Each wall is flat, endless, passes through zero and stands at right angles to its row. A trip goes straight from one point to another. List the walls that it crosses, first one first.
(in the rows, 128 means zero)

Walls:
(1): [148  85]
(2): [219  93]
(3): [128 153]
(4): [125 171]
(5): [143 122]
Trips:
[145  41] to [173 151] -> 3, 4, 1
[115 135] to [105 130] -> none

Walls:
(1): [139 158 107 127 115 124  74 180 173  51 167]
(2): [123  74 155 139 103 169 135 139 130  88 159]
(3): [100 154 146  92 146  58 162 134  99  99 157]
(4): [116  93  98 114 126 108 172 177 144 142 156]
(5): [114 114 135 112 101 134 145 117 114 158  98]
(6): [176 207 172  95  47 131 200 118 166 174 145]
(7): [112 116 221  72 128 157 152 137  89  93 135]
(8): [ 85 167 110 192 124 127 131 151  98 180 174]
(9): [103 150 185  80 151 111 128 142 116 190  40]
(10): [124 126 103 119 111  99 150 105 129 150 144]
Trips:
[184 103 146 182  83 176 119  81 152 148  97] to [173 136 134 145  74 129 213  79 176 136 116] -> 10, 4
[125 110 135 201 144 160 126 181 180 118  72] to [179 173  86  57 150  98 116 177 101 126  89] -> 8, 2, 3, 6
[ 90 146  83 119 173  91 212 135 104 179 199] to [138 124 136 147 129 232 134 193 148  50 143] -> 2, 7, 1, 10, 6, 3, 8
